Each point is reached from the start by the listed moves, each made once or not at all, plus a little noise. Is the number of moves made odd or even? Then give how often each move was made.
(in the rows, 128 means zero)

Moves:
(1): [152 119 114 142]
(2): [120 176  97 171]
Start: [ 93 151 136  98]
Points:
[ 83 201 101 140] => odd (0, 1)
[118 142 122 112] => odd (1, 0)
[110 190  90 158] => even (1, 1)

Moves:
(1): [167  85  99 117 150 129 154 174 141 132]
(2): [146 156 141 117 147 138 110 118 126 123]
(3): [117 111 166 114 126 166 144 120 108 120]
(4): [139 123 125 151 113 144 118 104 158 105]
(5): [ 99 103 160 117 155 103 134 117 149 130]
(6): [100 134 113 163 153 162 127 139 116 134]
(7): [130 174 149 129 104 113 177 145 148 146]
(8): [117 112 140 120  98 118 120 167 116  95]
(9): [114 117 125  93 134 149  86 139 142 139]
Start: [156 152 150 156 163 166 135 115 118 108]
Points:
[128 139 137 198 143 208 116 144 120  55] => odd (0, 0, 0, 1, 0, 1, 0, 1, 0)
[138 123 154 162 202 197 164 162 205 128] => even (1, 0, 0, 1, 1, 1, 1, 0, 1)
[138 168 188 163 207 249 129 114  82 103] => odd (0, 1, 1, 0, 0, 1, 0, 0, 0)

Moves:
(1): [109 161 151 140 137 124 106 122 139 154 117 151 121 139 135 158 113 130
 132 161 128]
(2): [105 145 117 120 125 116 126 142 134 123 150 111 135 133 114 162 148 114
 153 105 100]
(3): [133 125 121 126 138 137 128 121 140 131 142 131 152 138 115 129 116 120
 137 119 127]
(4): [149 132 118 140 120 110  83 121 131 145 144 119 112 115 112 133 109 136
 140 107 128]
(5): [125 122 115 125 146 110 132 133 129 130 121 130 127 123 137 139 134 143
 134 103 107]
(6): [132 112 145 124 123 119 128 150 142 144 130 144 113 147 139 143 109 135
 129 108 108]
(7): [138 143 149 145 133 131 144 119 109 130 128 129 111  99 134 118 139 133
 135 125 125]
(8): [128 124 144 137 153 126 137 136 106 101 127 152 117 123 132 130 137 133
 114 146 118]
(9): [123 138 123 139 129 140 132 123 122 132 139 117 133 137 138 120 124 133
 124 147 139]
(10): [123 142 100 114 125 143 134 123 121 115 136 142 124 134 127 125 137 121
 131 129 127]
(11): [126 110 129 134 117 129 131 115 137 141 136 136 137 152 123 122 131 124
 114 133 141]
(12): [125 149 119 125 146 120 103 137 114 128 110 133 138 132 133 134 139 120
 138 123 127]
(13): [128 116 138 103 145 166 118 116 124 117 111 128 116 148 121 128 133 141
 127 164 140]
(14): [121 111 129  93 113 142 140 122 130 142 158 104 133 132 147 137 121 133
 107 127 115]
(15): [128 130 112 143 127 126 125 115 137 106 129 149 143 160 141 141 111 111
 133 116 132]
(16): [111 137 120 104 140 139 117 129 113 107 113 123 115 143 117 122 132 129
 121 125 107]
(17): [132 115 158 124 122 103 139 133 142 117 133 159 123 155 139 123 122 135
 137 142 119]
(18): [125 123 122 141 118 115 136 126 122 128 133 136 129 128 132 118 113 127
 132 117 161]
Start: [114 108 138 111 149 130 150 147 129 131 152 121 121 120 133 164 129 120
 142 102 130]
Points:
[ 91 161 143 118 207 119  62 142 114 135 161 158 117 152 102 233 113 115
 191 119 135] => even (1, 1, 1, 1, 0, 0, 0, 1, 0, 0, 0, 1, 1, 0, 0, 0, 0, 1)
[ 65 100 139  77 160 164 153 126 155 127 216 197 131 248 151 249  89 101
 143 121 120] => odd (1, 1, 1, 0, 0, 1, 0, 1, 0, 1, 1, 0, 1, 1, 1, 0, 0, 1)
[ 69 123 101  84 189 117 122 175 137 146 168 123 148 203 127 210 137 114
 168  39  62] => even (0, 1, 1, 0, 1, 1, 0, 0, 1, 0, 1, 1, 0, 0, 0, 1, 0, 0)
